Each row is a point. Each copy is the shape, with its points in the same order, turned, moved and blurred by noise. Is it also mirrored, or only turned?

Shape (5 x 2)
[[ 17  14]
 [  8 -18]
 [ 40 -65]
 [  0 -23]
 [ 37  80]]
Copy 1 (5 x 2)
[[ 10  10]
 [  4 -26]
 [ 48 -63]
 [  0 -29]
 [ 15  79]]
Copy 1 is: only turned
Copy 2 (5 x 2)
[[ -1  31]
 [-14  -7]
 [-67 -19]
 [ -9 -16]
 [ 27  88]]
Copy 2 is: mirrored

Shape (9 x 4)
[[ -5 -24  36 -25]
 [ 57  40  14  52]
 [ 22  43   7   9]
 [  1 -26 -10 -51]
 [-20 -59 -54   4]
 [ 61  14 -13 -11]
 [-34  24  -6 -42]
 [ 83  29  34 -48]
 [-27  -1  -9  44]]
Copy 1 (9 x 4)
[[-36  -9 -10 -34]
 [ 54  71 -15 -22]
 [  6  57 -21   0]
 [-37 -28 -44   5]
 [ 21 -59  -9  38]
 [ 19  29 -66  -7]
 [-59  12  -9  38]
 [-12  61 -87 -45]
 [ 24   0  36  19]]
Copy 1 is: only turned
Copy 2 (9 x 4)
[[-40  21  13 -56]
 [ 31  74  26  20]
 [  8  49 -17   3]
 [-72  -1   5 -16]
 [-37 -59  45   9]
 [-32  53  21  37]
 [-41  12 -54 -22]
 [-63 121   4  -4]
 [ 22 -13  10 -14]]
Copy 2 is: mirrored

Shape (11 x 8)
[[ -7  34 -12  32 -14 -23  15  49]
 [ 22  34  51  31 -42  69   3 -28]
 [-31  26 -40 -85 -31   4   0  30]
 [ 68   5  18 -15 -45  25 -18  -3]
 [  4  26 -40  11 121   2 -60  46]
 [ 22 -19 -35  25  36 -18 -31 -19]
 [-10 -22 -34 -77  81  74  12  33]
 [ -9  18  43   8 -30 -34  13  20]
 [-11 -37 -43  -3 -40  24   1  27]
 [-30 -12 -29  29 -44 -28 -15  -5]
 [ 31  27 -26  11 -41 -24  23 -19]]
Copy 1 (11 x 8)
[[ -6  14  53  -3 -68  -3  17 -15]
 [ 16  19  39  -5   3  78 -67 -47]
 [ 41  -4 -28  -6 -75  36  14  57]
 [ 75 -17  22  -4   0  51  -7 -36]
 [-26  47 -20  98  12 -43  53  10]
 [-14 -30   7  18  29 -15  31 -11]
 [ 35  66 -49  20  24 -13  -7  92]
 [  0  21  33 -40 -50  43  31 -37]
 [ 26 -23  53 -13 -13  23   4  56]
 [-27 -50  45 -17 -33  33  18  13]
 [ 23 -45  21 -28 -42   2 -15 -38]]
Copy 1 is: mirrored
Copy 2 (11 x 8)
[[-29  -1   7 -14 -39 -12  23 -45]
 [-31  85   3  -2  31 -49 -37   5]
 [-39 -23 -11 -31 -55  49 -44  43]
 [-12  23   9  44 -15 -44 -70  16]
 [ 59  -7  36  21 -61   8 103  62]
 [ 42 -14  -5  21  14  -5  27  18]
 [-33  41  41  26 -37  95  24  90]
 [-69 -12  -3 -18 -16 -49  15 -11]
 [-23   9 -44  24 -21  45 -13 -12]
 [ -2 -28 -62 -20   6  -6  11 -23]
 [  3 -23  15 -23  -1 -15 -34 -32]]
Copy 2 is: only turned

Shape (12 x 9)
[[  2 -29  13 -23 -26  21 -24   8  27]
 [ 19 -22  41  14 -14 -26  59  -2   6]
 [-19  61  57 -54  35 -20  -5  65 -26]
 [  3 -63   6 -16 -11  23  16  10 -37]
 [-79 -22  25  -2 -22 -27 -63  26 -40]
 [ 77  22 -18 -11  -4 -67  67 -28   4]
 [ -5 -11 -26  16  12  20 -46 -49  61]
 [ 81  -6 -40 -26  47 -14  32  77  37]
 [ 50  42 -36  50   0  -4  13 -33 -26]
 [  6 -42  65  31  44 -25 -46  30 -25]
 [-94  -6   1  24  35  13 -42 -29  27]
 [  1   9  31   3 -86 -26  49  42   7]]
Copy 1 (12 x 9)
[[  23  -36   17  -18  -27    9   21   -9  -14]
 [  -8   44    6   -3   -8   15   -1   43  -43]
 [ -52  -51  -12   40  -23  -75   34    4  -81]
 [  25   11    6   12   -6   42   53  -26  -56]
 [   7  -90   37   25   -2   34    2   -5 -100]
 [  24   67  -50   54  -40  -16  -36   46  -14]
 [  37  -42    2  -12   36   19  -40  -12   32]
 [  53    9  -89   11   10  -57   60   47   -8]
 [  13   14  -12   97   15    8  -25   29   20]
 [  26  -13   59   15   50  -31   21    9  -81]
 [ -26  -78    5  -19   58   39  -41  -25  -27]
 [ -19    1    8    9  -74   33   20   85  -42]]
Copy 1 is: mirrored
Copy 2 (12 x 9)
[[-66 -47  22  12  18  23   0 -11  28]
 [  5 -24  31 -41 -21  20 -24   5   6]
 [  4 -82  -6  -4  66 -69  -8  64 -21]
 [-61 -17 -15 -29  -9  -6 -49 -21  12]
 [ -9 -18   1  70  29 -79 -19 -23  73]
 [ 14  -3  10 -87  11  68 -26  68  17]
 [-62  36  47  39  33  55  24   5  25]
 [-23 -40 -30 -17  60  79 -77  31 -60]
 [  4  46 -20   6 -37  48  -7  73  11]
 [-22 -22  45  45  20 -33 -87  26  17]
 [-20  39  44  56  36 -51  41 -30  16]
 [ 27 -78  -6 -31 -32  20  -5 -26  37]]
Copy 2 is: only turned
